Each wall is flat, endless, passes through zero and stands at right angles to its row. A trip goes straight from one point to another. List the walls that it crosses, first one first.

Walls:
(1): [-0.27  0.33]
(2): [ 0.08 -0.28]
(3): [ 0.15 -0.44]
(4): [ 0.36 -0.48]
Trips:
[ 0.23 -0.06] to [-0.43 -0.84] => none
[-0.07 -0.22] to [ 0.14 -0.03] => none
[-0.44 -0.46] to [ 1.17 -0.32] => none
[-0.42  0.24] to [-0.38  0.46] => none
[-0.14 -0.36] to [-0.26  0.08] => 1, 4, 3, 2
[ 0.42 -0.13] to [ 0.86 -0.44] => none
[ 0.30 -0.04] to [-0.06 -0.25] => none
[0.04 0.34] to [-0.36  0.17] => none

Walls:
(1): [-0.77  0.40  0.62 -0.15 -0.48  0.69 -0.38  0.49  0.35 -0.07 -0.27 -0.59]
(2): [ 0.90  0.32  0.92 -0.28 -0.16  0.39  0.06  0.13 -0.24  0.29 -0.37  0.38]
(3): [ 0.08  0.02  0.07 -0.99 -0.49 -0.06 -0.57  0.13  0.17  0.43 -0.19  0.60]
(4): [-0.07  0.70 -0.59  0.37 -0.36 -0.11  0.11 -0.39  0.19  0.90  0.47 -0.39]
(5): [ 0.19 -0.45  0.12  0.11 -0.05 -0.22 -0.09  0.60  0.35 -0.64  0.07 -0.50]
Trips:
[-0.38 -0.68  0.28 -0.28 -0.60 -0.18 -0.62 -0.02  0.50  0.51 -0.41  0.41] to [-0.68 -0.07 -0.73 -0.19 -0.23 -0.55 -0.53 -0.36 -0.16  0.02  0.49  0.43] => 2, 4, 1
[-0.33 -0.91  0.41 -0.08  0.02 -0.27  0.13  0.37  0.17 -0.22  0.61 -0.22] to [ 0.00 -0.41  0.11  0.02  0.32  0.33  0.47  0.27 -0.45 -0.26 -0.75  0.32] => 1, 2
[-0.10 -0.43 -0.23  0.26  0.10 -0.25  0.05  0.04  0.39 -0.06  0.05 -0.20] to [ 0.22  0.15  0.26 -0.34  0.20  0.81 -0.08 -0.43  0.37 -0.10 -0.25  0.16] => 4, 1, 2, 3, 5
[ 0.08 -0.41  0.66 -0.70  0.20  0.31 -0.35  0.40 -0.42  0.10  0.26 -0.10] to [-0.02  0.14 -0.01 -0.44  0.07 -0.36  0.00 -0.01  0.00 -0.63  0.24  0.17] => 1, 2

Walls:
(1): [ 0.12  0.20  0.04 -0.42 -0.34  0.30  0.11 -0.54  0.18  0.44  0.08  0.13
 -0.12  0.25 -0.22 -0.07  0.21 -0.11  0.21  0.40 -0.37  0.16  0.18  0.15
  0.23 -0.13  0.43  0.65 -0.26  0.64 -0.69 -0.36  0.22  0.54 -0.41  0.21
  0.03  0.50  0.14 -0.43  0.44  0.24  0.30 -0.18  0.15 -0.03 -0.95 -0.12]
(2): [ 0.61 -0.20  0.61 -0.29  0.26  0.40  0.11 -0.11 -0.49 -0.16  0.23  0.00
  0.03 -0.50  0.11 -0.20 -0.21 -0.46 -0.22  0.05 -0.38  0.45 -0.33 -0.44
 -0.09  0.02  0.77 -0.09  0.83  0.25  0.25  0.64 -0.34  0.29 -0.21 -0.29
 -0.28  0.46  0.05  0.09 -0.06 -0.08  0.15 -0.41  0.70  0.02 -0.34  0.68]
(3): [-0.13 -0.90  0.31 -0.28  0.61  0.38  0.59 -0.37 -0.31 -0.21  0.53  0.77
  0.40  0.04  0.71 -0.75 -0.07 -0.25  0.27  0.99  0.18 -0.59  0.72  0.13
  0.10  0.42  0.70 -0.18  0.12 -0.60 -0.22  0.17  0.59 -0.21 -0.60  0.48
 -0.03  0.27  0.17 -0.12  0.04  0.14  0.59  1.30  0.67 -0.58  0.33 -0.13]
(4): [-0.37  0.73  0.68  0.11 -1.06 -0.55 -0.49  0.45 -0.28 -0.24  0.32 -0.20
  0.11 -0.22  0.05  0.31  0.01  0.17  1.00 -0.01  0.17 -0.75 -0.24 -0.55
  0.03  0.56  0.35 -0.31  0.59  0.59  0.28 -0.26  0.02 -0.43  0.26  0.26
 -0.03  0.50  0.33 -0.65 -0.49 -0.04  0.08 -0.58  0.47 -0.55  0.12  0.31]
(5): [-1.04 -0.11  0.00 -0.14  0.78  0.13  0.04  0.17  0.54  0.29  0.23  0.15
 -0.41 -0.21  0.55 -0.44 -0.36  0.43 -0.49 -0.98  0.40  0.53  0.11  0.51
 -0.55 -0.49  0.09 -0.32 -0.07  0.28 -0.08  0.04 -0.17 -0.43 -0.82 -0.36
  0.18 -0.61 -0.14 -0.11  0.70  0.90  0.28  0.07 -0.11  0.36 -0.20 -0.17]
(6): [ 0.25 -0.22 -0.11  0.12  0.23 -0.21  0.47 -0.05 -0.06  0.28 -0.15 -0.26
  0.11  0.02 -0.52  0.25  0.65 -0.47 -0.39 -0.06 -0.45 -0.17  0.19 -0.20
 -0.24 -0.63  0.21  0.46 -0.41  0.12  0.36  0.98 -0.19  0.28 -0.62 -0.22
 -0.22  0.41  0.15  0.07  0.05  0.07  0.27 -0.63 -0.36 -0.04 -0.11 -0.42]
(7): [-0.31 -0.26  0.19  0.20 -0.42  0.06  0.14  0.49  0.07 -0.14  0.37  0.33
  0.12 -0.06  0.29  0.16 -0.57  0.05 -0.38 -0.96 -0.74  0.05  0.07 -0.58
  0.37 -0.67  0.77  0.28  0.48 -0.23  0.51 -0.31 -0.26 -0.58 -0.06 -0.14
  0.08 -0.37 -0.63  0.57 -0.17 -0.07 -0.13  0.13 -0.16 -0.40  0.56 -0.34]
(8): [ 1.00 -0.19  0.93  0.08  0.12  0.59 -0.68  0.02 -0.26 -0.29 -0.05 -0.74
  0.07 -0.35 -0.14  0.19  0.53  0.03 -0.35 -0.45 -0.72 -0.37 -0.21  0.62
  0.06  0.41  0.03  0.59 -0.26  0.11  0.10 -0.45 -0.23  0.18 -0.63 -0.09
 -0.52 -0.49 -0.35 -0.39 -0.30 -0.27 -0.23  0.40 -0.26  0.33 -0.91  0.14]
(9): [ 0.05  0.17 -0.42  0.54 -0.29  0.28  0.09 -0.40  0.02  0.49  0.26  0.15
 -0.39  0.32 -0.64  0.25 -0.04  0.15  0.37 -0.42 -0.49 -0.05 -0.22 -0.47
 -0.52 -0.04  0.11  0.04 -0.12  0.20 -0.02  0.07 -0.34  0.15  0.06 -0.32
  0.50  0.00 -0.39  0.72 -0.29  0.44 -0.08  0.06  0.50  0.00  0.79 -0.70]
(10): [ 0.02 -0.15 -0.71 -0.62  0.26  0.58  0.32  0.62 -0.58 -0.69 -0.13  0.20
  0.00 -0.20 -0.14  0.43  0.37 -0.60  0.08 -0.08  0.12 -0.21 -0.24 -0.67
  0.47 -0.17  0.25 -0.05 -0.41 -0.36  0.01 -0.24  0.92 -0.44  0.57  0.07
  0.50 -0.13  0.25 -0.04 -0.02 -0.38  0.54 -0.13 -0.08  0.34  0.62 -0.30]
Trips:
[ 0.26  1.07 -0.25  0.47 -0.13 -0.20  0.43  0.17  0.26 -0.27  0.06 -0.34
 -0.22  0.43 -0.40  0.43  0.50  0.39  0.02 -0.25 -0.40 -0.59  0.62  0.16
  0.41 -0.54  0.01 -0.04 -0.67 -0.13 -0.29  0.25 -0.20  0.43 -0.05 -0.50
 -0.36 -0.36 -0.10 -0.25  0.18  0.02  0.39  0.21 -0.10  0.52  0.12 -0.15] to [-0.40  0.21  0.31 -0.27  0.14 -0.32  0.12 -0.22 -0.28 -0.43  0.13 -0.30
  0.07  0.01  0.13  0.22  0.32 -0.15 -0.16  0.30  0.20 -0.19  0.56 -0.21
 -0.46  0.27 -0.24 -0.43 -0.24  0.14  1.01  0.02  0.07 -0.39 -0.18 -0.06
  0.11 -0.29  0.00  0.19 -0.12  0.39  0.72 -0.01 -0.12 -0.27  0.52 -0.31] => 5, 1, 4, 8, 3, 7
[ 0.13  0.04 -0.43  0.30  0.64  0.07 -0.11  0.64 -0.12 -0.41  0.63  0.43
  0.26  0.30 -0.42 -0.36  0.53  0.17  0.32  0.19  0.01 -0.67 -0.63  0.11
 -0.20  1.05 -0.09 -0.13  0.07  0.15  0.00 -0.56  0.06  0.26  0.43 -0.10
 -0.03  0.32 -0.40  0.02 -0.54 -0.17  0.28 -0.27  0.13 -0.41  0.02 -0.25] to [-0.24  0.00 -1.07 -0.40  0.31 -0.70 -0.35 -0.13  0.30  0.11 -0.38  0.28
 -0.23 -0.19 -0.08 -0.46 -0.32 -0.22  0.48  0.08  0.01 -0.11  0.04  0.41
 -0.60 -0.31  0.85  0.36  0.58 -0.62 -0.29  0.56  0.32 -0.41  0.48  0.19
 -0.07  0.32 -0.42  0.08  1.04 -0.11 -0.81 -0.29 -0.08  0.06 -0.32 -0.25] => 8, 4, 1, 5, 9, 6, 10
[-0.29 -0.12 -0.19 -0.10 -0.50  0.22  0.27 -0.18 -0.19  0.37  0.06 -0.45
 -0.35  0.00  0.17  0.13  0.09 -0.62 -0.28  0.02  0.69  0.39 -0.21  0.62
  0.01  0.41 -0.41 -0.03  0.61  0.25  0.15  0.16 -0.04  0.11 -0.20  0.18
  0.25  0.39 -0.47  0.26 -0.58 -0.19 -0.37 -0.47  0.09 -0.05 -0.02  0.03] to [-0.29  0.13 -0.53 -0.09 -0.12  0.05  0.32 -0.22  0.03 -0.43 -0.04 -0.27
 -0.02  0.21  0.41 -0.31  0.48 -0.83  0.29  0.08 -0.10 -0.24 -0.82  0.42
  0.41 -0.50  0.17  0.36  0.05  0.23  0.00  0.35  0.17 -0.34  0.00  0.69
  0.12 -0.35 -0.21  0.11  0.04 -0.46 -0.60 -0.37 -0.19  0.28 -0.34  0.93] => 9, 6, 1, 10, 8, 4

Walls:
(1): [-0.66 -0.50  0.42  0.18  0.11  0.26 -0.20 -0.01  0.34  0.04 -0.16  0.29
  0.18 -0.37 -0.07  0.26 -0.29 -0.83  0.34 -0.71 -0.28 -0.03  0.14 -0.61
 -0.09 -0.53  0.40 -0.62  0.12  0.30  0.32 -0.08 -0.82  0.37  0.49 -0.29
 -0.08 -0.57 -0.44 -0.08  0.33  0.10  0.11 -0.51 -0.26 -0.29 -0.15  0.21]
(2): [-0.68 -0.21  0.60  0.04  0.21  0.22 -0.26 -0.71 -0.05 -0.35  0.27 -0.24
  0.02  0.40  0.03 -0.40  0.37 -1.14 -0.68 -0.11  0.14 -0.13 -0.31  0.15
 -0.82 -0.21  0.51  0.96 -0.25 -0.03  0.12  0.54  0.14  0.12 -0.30  0.70
 -0.12 -0.48  0.39  0.37 -0.14  0.06 -0.27 -0.78  0.41  0.62 -0.96 -0.57]
(3): [-0.24  0.05 -0.58  0.48  0.17 -0.29 -0.75  0.12 -0.14  0.39 -0.17  0.61
 -0.91  0.80  0.21 -0.36  0.05 -0.15 -0.22 -0.04 -0.01 -0.77 -0.20  0.13
 -0.36 -0.03  0.13 -0.17  0.18  0.24 -0.39 -0.17 -0.07 -0.10  0.60  0.49
  0.51 -1.03  0.28 -0.40 -0.47  0.31  0.70  0.59 -0.44 -0.32 -0.07  0.04]
(4): [ 0.04 -0.01 -0.42  0.70  0.44  0.03  0.08 -0.03  0.12 -0.17  0.02  0.16
  0.13  0.08 -0.19  0.19 -0.27  0.21  0.58 -0.11  0.60 -0.55 -0.24  0.51
 -0.45 -0.08 -0.02  0.32 -0.19 -0.25 -0.52  1.07  0.76  0.32  0.03 -1.08
 -0.04 -0.08 -0.45  0.16 -0.50 -0.40 -0.36  0.27 -0.17  0.25  0.58  0.18]
(5): [ 0.35 -0.38  0.46  0.22  0.62  0.09 -0.18  0.23 -0.18  0.24  0.64  0.03
 -0.31 -0.06 -0.55  0.46  0.43 -0.50  0.01 -0.31 -0.51 -0.21  0.59 -0.09
 -0.14  0.03  0.18  0.74  0.15  0.18 -0.43  0.10 -0.96 -0.96 -0.17 -0.04
  0.61 -0.01 -0.47 -0.23  0.11  0.79  0.01 -0.21 -0.05  0.71 -0.28  0.37]
(6): [-0.28 -0.20 -0.41  0.11  0.06 -0.06  0.19 -0.39 -0.14 -0.10 -0.20  0.29
 -0.45  0.50  0.29 -0.19 -0.42 -0.61  0.38  0.11 -0.19  0.63 -0.32 -0.36
 -0.74  0.31 -0.11 -0.01 -0.33 -0.01  0.19 -0.45 -0.49  0.07 -0.40 -0.13
  0.68  0.03 -0.15 -0.65  0.27 -0.58  0.14 -0.47 -0.07  0.63  0.21 -0.02]
(7): [-0.75 -0.38  0.04 -0.02  0.09  0.24 -0.70  0.10  0.11 -0.36  0.12 -0.04
 -0.28  0.14 -0.13  0.11 -0.42 -0.54 -0.56 -0.22 -0.12 -0.17  0.31 -0.21
 -0.40 -0.07 -0.18 -0.60 -0.15 -0.19  0.10 -0.21 -0.87 -0.63  0.06 -0.04
  0.36  0.16  0.02  0.15 -0.41  0.19 -0.23  0.18  0.03  0.18 -0.18  0.02]
Trips:
[ 0.04 -0.64  0.57 -0.19  0.53 -0.79  0.05  0.03  0.61 -0.20  0.03  0.05
  1.15 -0.08  0.16  0.46  0.06 -0.24  0.14  0.13 -0.58  0.39 -0.18  0.08
 -0.37  0.38 -0.28  0.44 -0.43 -0.08 -0.32 -0.41 -0.38 -0.25  0.50 -0.03
 -0.42 -0.27 -0.22  0.48  0.35 -0.16 -0.24 -0.56 -0.18  0.04 -0.31  0.21] to [-0.26  0.71 -0.24 -0.13 -0.39 -0.53 -0.41 -0.74  0.36  0.02 -0.44  0.03
  0.29  0.24 -0.80  0.06  0.19 -0.01 -0.16  0.17 -0.61 -0.86  0.72 -0.24
 -0.17  0.04  0.19  0.41 -0.22  0.21 -0.27 -0.60  0.19  0.27  0.05  0.31
  0.05  0.03 -0.06  0.18 -0.20  0.11  0.09 -0.88  0.55  0.50 -0.07  0.31] => 3, 1
[ 0.39  0.04  0.40 -0.05 -0.22  0.34  0.01 -0.54  0.15 -0.81 -0.02  0.43
  0.27 -0.01 -0.04 -1.07  0.08  0.31  0.11  0.00  0.06  0.28 -0.10  0.33
 -0.05 -0.11 -0.49  0.42  0.27 -0.12 -0.23  0.26 -0.02  0.72 -0.68 -0.20
  0.24  0.04  0.01 -0.29 -0.39 -0.72  0.14  0.25  0.18 -0.27 -0.13  0.30] to [-0.32  0.11 -0.04  0.18 -0.14  0.17 -0.12  0.18 -0.48  0.30 -0.06 -0.30
 -0.09  0.27 -0.83 -0.80  0.97  0.60  0.49 -0.35  0.26  0.03 -0.02  0.71
 -0.37 -0.92 -0.05  0.57 -0.23 -0.11 -0.26  0.25 -0.16  0.38 -0.98  0.83
 -0.50 -0.54  0.33  0.59 -0.62 -0.24 -1.08 -0.46  0.54 -0.22 -0.23  0.07] => 6
[ 0.16 -0.22 -0.23  0.13 -0.18 -0.91  0.04  0.37 -0.12 -0.23 -0.55 -0.02
 -0.46  0.08 -0.04 -0.01 -0.19 -0.40  0.59  0.21  0.20 -0.16 -0.49 -0.08
  0.17 -0.34 -0.18 -0.06  0.51 -0.17  0.56 -0.41 -0.30 -0.74 -0.29 -0.09
 -0.87 -0.05 -0.41  0.65 -0.07 -0.36 -0.05 -0.04  0.27  0.29  0.02  0.66] to [-0.82 -0.05 -0.04  0.17  0.15 -0.32  0.17  0.47 -0.04 -0.11  0.19 -0.18
  0.12  0.44 -0.17  0.31 -0.01  0.00 -0.09  0.66 -0.62  0.20  0.05 -0.38
  0.53 -0.44 -0.10  0.21 -0.45 -0.19 -0.35  0.21  0.13  0.39  0.12 -0.02
  0.22 -0.93 -0.05  0.02  0.14 -0.21  0.36 -0.03  0.30 -0.61  0.01 -0.19] => 3, 4, 7, 2, 6
[ 0.02  0.40 -0.06 -0.13  0.43  0.06 -0.10 -0.07 -0.12 -1.13 -0.19  0.04
  0.26  0.33 -0.16 -0.34  0.04  0.06 -0.34 -0.05 -0.52 -0.17  0.23 -0.04
  0.20  0.05 -0.73  0.91  0.73  0.59  0.36 -0.04 -0.01 -0.26  0.67 -0.16
  0.12  0.66  0.55  0.01  0.01  0.40 -0.98  0.41 -0.04  0.04  0.66  0.44] to [ 0.40  0.33  0.68 -0.49  0.50 -0.69 -0.19  0.15 -0.38 -0.61  0.68 -0.18
 -0.52 -0.32  0.04  0.28 -0.06 -0.26  0.60 -0.24 -0.13 -0.30  0.32 -0.55
  0.53  0.25 -0.31  0.26 -0.04  0.43  0.03  0.16  0.06 -0.47 -0.27  0.14
 -0.59 -0.51  0.83 -0.40  0.03 -0.37  0.15  0.24 -0.50  0.15 -0.56 -0.12] => 4, 2, 7, 3
[ 0.29  0.27  0.16  0.63  0.33  0.42  0.42 -0.15  0.22 -0.23 -0.02  0.12
 -0.85 -0.31 -0.52 -0.18  0.21  0.41 -0.12 -0.45 -0.02 -0.27 -0.45  0.11
 -0.63 -0.32  0.48 -0.18  0.80  0.51 -0.15 -0.07  0.29 -0.07  0.38  0.45
  0.60 -0.41 -0.45  0.24  0.40  0.19  0.29  0.39 -0.31  0.38  0.03  0.05] to [ 0.34  0.15 -0.65  0.24 -0.31 -0.09  0.77 -0.13 -0.66  0.42  0.28  0.27
  0.10 -0.45 -0.31 -0.25  0.48 -0.11 -0.44 -0.10 -0.14  0.25  0.12 -0.09
 -0.32  0.41 -0.19 -0.40  0.04 -0.17 -0.07 -0.40 -0.73  0.47 -0.03 -0.71
  0.06 -0.27  0.20  0.25 -0.02 -0.20  0.07  0.01 -0.04 -0.33  0.20  0.11] => 2, 6, 4, 5, 3

Walls:
(1): [ 0.97 -0.02  0.03  0.48  0.29 -0.15  0.01 -0.06 -0.27  0.56  0.38  0.19
 -0.03 -0.68 -0.30 -0.65  0.17  0.45 -0.67  0.28 -0.04  0.37 -0.77  0.30
  0.48  0.26 -0.01  0.71 -0.55  0.17  0.49 -0.45  0.49  0.14  0.18  0.49
  0.84 -0.06  0.20  0.28  0.36  0.89 -0.65  0.35  0.17  0.16  0.27  0.18]
(2): [ 0.01  0.27 -0.30 -0.12  0.38  0.37  0.53 -0.14  0.19  0.01  0.21 -0.02
  0.16 -0.22  0.26  0.41  0.23  0.45 -0.55  0.14  0.29  0.38  0.16 -0.50
  0.06  0.06  0.46  0.25 -0.44  0.29 -0.23 -0.03 -0.48  0.29 -0.21 -0.62
 -0.53 -0.36  0.28  0.01 -0.05  0.77  0.79 -0.14 -0.33 -0.24 -0.36 -0.49]
(3): [ 0.32  0.27  0.19 -0.03 -0.29  0.14 -0.46  0.47 -0.12  0.09  0.00  0.51
 -0.09  0.29  0.22  0.34  0.35 -0.16  0.27 -0.41 -0.15 -0.31  0.05  0.02
 -0.30 -0.84 -0.40 -0.01  0.29  0.09  0.47  0.19 -0.35  0.29 -0.11  0.38
  0.37  0.30  0.21  0.63 -0.39  0.39 -0.01  0.03  0.15 -0.04  0.44  0.32]
(4): [ 0.62  0.26 -0.43 -0.11 -0.11  0.06 -0.20  0.04  0.62 -0.08  0.61  0.39
 -0.69  0.15  0.93 -0.78  0.00 -0.02  0.22  0.26 -0.41  0.29  0.61 -0.15
  0.53 -0.64 -0.28 -0.06 -0.07  0.25  0.19  0.27  0.77 -0.16  0.10  0.13
  0.22  0.44  0.43 -0.73  0.45  0.12 -0.16 -0.13  0.30  0.05 -0.19 -0.21]
(5): [-0.39  0.20 -0.16  0.70 -0.40 -0.52  0.41  0.06  0.69  0.53 -0.11 -0.05
  0.58 -0.06  0.15  0.12 -0.19  0.14 -0.27 -0.22 -0.22 -0.73 -0.02 -0.48
  0.48 -0.20  0.20 -0.30  0.63 -0.18  0.04  0.20 -0.65  0.06 -0.25 -0.49
 -0.92  0.18 -0.28  0.00 -0.27  0.25 -0.10 -0.07 -0.70  0.54  0.08  0.25]
(6): [ 0.82 -0.56  0.19  0.06  0.39 -0.50  0.35 -0.28  0.08 -0.23 -0.25  0.27
  0.50  0.39  0.02  0.07 -0.11  0.53  0.51 -0.31  0.34 -0.05  0.25 -0.85
  0.49  0.26 -0.21 -0.03  0.06 -0.68  0.29 -0.01 -0.10  0.15  0.58  0.04
 -0.19  0.43 -0.33  0.16 -0.72  0.26  0.47 -0.51  0.19 -0.10  0.41  0.37]
Trips:
[ 0.31  0.02  0.00  0.20 -0.32 -0.01 -0.68  0.13  0.28  0.65  0.03 -0.09
 -0.04  0.27  0.20 -0.08  0.09 -0.36  0.58  0.01  0.84  0.63 -0.02 -0.01
  0.67  0.08 -0.24 -0.36 -0.24 -0.01  0.15 -0.33 -0.16  0.13  0.28  0.10
 -0.18 -0.29 -0.08 -0.09  0.58  0.02 -0.10  0.19 -0.19  0.51 -0.56 -0.32] to [-0.04 -0.01  0.06  0.02 -0.19 -0.22  0.22  0.04 -0.29  0.37 -0.16 -0.02
 -0.19  0.07  1.20 -0.19 -0.21  0.23 -0.22 -0.62  0.08  0.00 -0.35  0.21
 -0.13 -0.15 -0.21  0.16  0.12  0.30 -0.18  0.14 -0.44  0.19  0.42 -0.38
 -0.50 -0.25  0.41  0.12 -0.93  0.40 -0.13 -0.53 -0.05  0.68 -0.42  0.32] => 5, 2, 6, 3, 1, 4
[ 0.29  0.40 -0.21 -0.06  0.58 -0.25  0.45 -0.20  0.37 -0.24  0.10  0.36
 -0.17 -0.48 -0.20 -0.17 -0.03 -0.21  0.38  0.27 -0.42 -0.49  0.47  0.20
  0.13  0.21 -0.22 -0.40  0.19  0.16  0.36  1.18  0.18 -0.05  0.63  0.43
  0.11 -0.49  0.60 -0.39 -0.31 -0.15  0.25 -0.63  0.14 -0.28  0.44 -0.03] to [ 0.38  0.36  0.69  0.34  0.34 -0.89 -0.28 -0.06 -0.65  0.21  0.08  0.84
 -0.07  0.39 -0.33  0.17  0.14  0.37 -0.02  0.35 -0.08 -0.56 -0.18  0.62
 -0.53 -0.04 -0.12 -0.64 -0.04 -0.06 -0.26  0.47  0.12  0.24  0.64  0.55
 -0.10 -0.39  0.32  0.35 -0.49  0.01 -0.18 -0.46 -0.04  0.65 -0.12 -0.41] => 1, 4
[-0.11 -0.20  0.04  0.05  0.51  0.28 -0.27  0.18 -0.73  0.55 -0.35  0.05
  0.25  0.12  0.51  0.35 -0.77  0.78 -0.11  0.62  0.28  0.27 -0.23 -0.83
 -0.01 -0.14  0.78  0.21  0.59  0.05 -0.01  0.02 -0.18 -0.08  0.38 -0.70
 -0.46 -0.21 -0.32  0.03 -0.85 -0.03 -0.09  0.70 -0.07  0.05 -0.01 -0.37] to [-0.11 -0.55  0.29  0.34 -0.20 -0.27  0.03 -0.29  0.13  0.88  0.02  0.08
 -0.06 -0.25 -0.27 -0.95  0.46  0.77  0.63  0.12 -0.31 -0.04 -0.03  0.27
 -0.23 -0.57 -0.64 -0.03 -0.21  0.43  0.28  0.72  0.54 -0.91 -0.56 -0.65
  0.79  0.27 -0.29 -0.67 -0.69  0.37  0.20 -0.02 -0.08  0.31 -0.38 -0.83] => 1, 4, 2, 6
[-0.03 -0.17  0.31  0.52  0.50 -0.18 -0.56 -0.17  0.00  0.16  0.63  0.19
 -0.03 -0.95 -0.06 -0.11  0.17  0.31  0.35 -0.63  0.30  0.00 -0.02  0.41
  0.48  0.27  0.03 -0.75  0.05  0.43  0.14 -0.34 -0.35 -0.16 -0.62  0.40
 -0.01 -0.04  0.14  0.17 -1.04 -0.76 -0.12  0.29  0.21  0.62 -0.76  0.14] to [ 0.89  0.32 -0.50 -0.40  0.56 -0.14  0.64  0.29 -0.60  0.39 -0.64  0.11
 -0.26  0.32  0.30 -0.73  0.03  0.42  0.07  0.21 -0.48 -0.61  0.00  0.36
 -0.27  1.00  0.92  0.21  0.23  0.66 -0.60 -0.20  0.00 -0.33  0.03 -0.45
 -0.14 -0.07 -0.01 -0.36 -0.05  0.21 -0.41  0.41 -0.04  0.75  0.37 -0.14] => 3, 2, 4
[ 0.04  0.08 -0.86  0.00 -0.18  0.34  0.18 -0.08 -0.19 -0.30 -0.21  0.09
 -0.55 -0.20 -0.75 -0.14  0.29  0.11 -0.05  0.48  0.05  0.21 -0.78 -0.08
  0.62  0.13 -0.61 -0.15 -0.61 -0.17 -0.11  0.19 -0.06 -0.17  0.04 -0.29
 -0.49 -0.34  0.31 -0.59 -0.11  0.15  0.20  0.31 -0.03  0.08  0.59 -0.26] to [-0.54  0.80 -0.62  0.24  0.62 -0.14 -0.47  0.32  0.63  0.10  0.02 -0.19
 -0.51 -0.18  0.75 -0.09 -0.36  0.21 -0.26 -0.31  0.12  0.04 -0.39  0.60
 -0.77  0.43  0.03 -0.55 -0.36 -0.05  0.17  0.16  1.01 -0.17  0.19  0.68
  0.35 -0.35  0.28  0.41  0.29  0.22  0.11 -0.19  0.17 -0.06  0.89  0.20] => 2, 3
[-0.59  0.14 -0.51 -0.08  1.04  0.02  0.43 -0.57 -0.19 -0.12  0.19 -0.12
  0.40 -0.19 -0.23 -0.08  0.14  0.06 -0.06 -0.24  0.58  0.67  1.02 -0.43
 -0.69  0.04 -0.48  0.40 -0.75  0.23  0.33 -0.21  0.11 -0.64  0.44 -0.30
 -0.37 -0.16  0.40 -0.31  0.15  0.26  0.22 -0.07 -0.41  0.19  0.45  0.14] to [ 0.04 -0.12 -0.21 -0.68 -0.09  0.62 -0.13  0.12  0.09 -0.10  0.28  0.21
 -0.52 -0.02  0.19 -0.46  0.46 -0.45 -0.29  0.23 -0.30  0.32  0.22  0.75
  0.34  0.67  0.14  0.06  0.07 -0.86 -0.27 -0.08 -0.52 -0.05  0.01  0.33
  0.32  0.51 -0.30 -0.40  0.18 -0.09 -0.19  0.64 -0.56  0.31  0.20 -0.54] => 4, 1, 6, 2
